Each row is a point. A path goes straight from each point to the next, and from the last back to the first. The post is the endless flat space through its rows: a point in 2 columns, a line in 3, a plane in 4, and so on, so that a path can go around it. How many times does the path go around the post? Going back the other way cancels.

Post, one row:
[[0.09 0.11]]
Path, 21 rows:
[[ 0.09 -0.37]
 [-0.25 -0.21]
 [-0.42  0.31]
 [-0.06  0.46]
 [ 0.20  0.40]
 [ 0.09  0.29]
 [ 0.28  0.15]
 [ 0.23  0.04]
 [ 0.44  0.46]
 [ 0.14  0.54]
 [-0.37  0.23]
 [-0.17 -0.18]
 [ 0.16 -0.51]
 [ 0.67  0.00]
 [ 0.39  0.18]
 [ 0.40 -0.38]
 [-0.11 -0.41]
 [-0.13 -0.35]
 [ 0.35 -0.25]
 [ 0.58  0.14]
 [ 0.62 -0.10]]
Times around: 0

Post (8 x 9):
[[ 0.13  0.10 -0.23  0.03 -0.14  0.28  0.22 -0.30  0.12]
 [ 0.28  0.23 -0.18  0.54  0.16 -0.32 -0.15  0.19 -0.05]
 [ 0.19  0.38  0.49  0.09 -0.06  0.11 -0.21  0.27  0.04]
 [-0.29 -0.35 -0.72 -0.14  0.16  0.91 -0.43 -0.22  0.12]
 [-0.19  0.17  0.07 -0.33  0.27 -0.35 -0.88  0.20 -0.07]
 [ 0.12  0.38  0.69 -0.31  0.42  0.24  0.07  0.15 -0.33]
 [ 0.56  0.13 -0.10  0.25 -0.07 -0.08  0.25  0.23  0.94]
 [-0.07  0.19  0.11  0.06  0.51 -0.34 -1.08 -0.27  0.18]]
Path:
[[ 0.17  0.18  0.25 -0.52 -0.06  0.05  0.01 -0.02 -0.06]
 [-0.24 -0.26 -0.12 -0.31 -0.09  0.35 -0.30  0.09 -0.18]
 [-0.17 -0.05 -0.06  0.15  0.62  0.01 -0.17 -0.02  0.43]
 [ 0.09  0.30 -0.22 -0.37  0.29 -0.36 -0.08 -0.39  0.79]
 [ 0.13  0.53 -0.07 -0.11  0.05  0.36 -0.46 -0.09  0.21]
 [ 0.64  0.10 -0.30  0.06 -0.18 -0.23 -0.11  0.19  0.26]
 [ 0.50 -0.25 -0.11 -0.02  0.50  0.10  0.01 -0.03  0.13]
 [-0.08 -0.05 -0.44 -0.62  0.09 -0.19 -0.91  0.06  0.29]
 [ 0.45  0.39 -0.27 -0.22  0.52  0.22 -0.29  0.12  0.34]]
Times around: 1
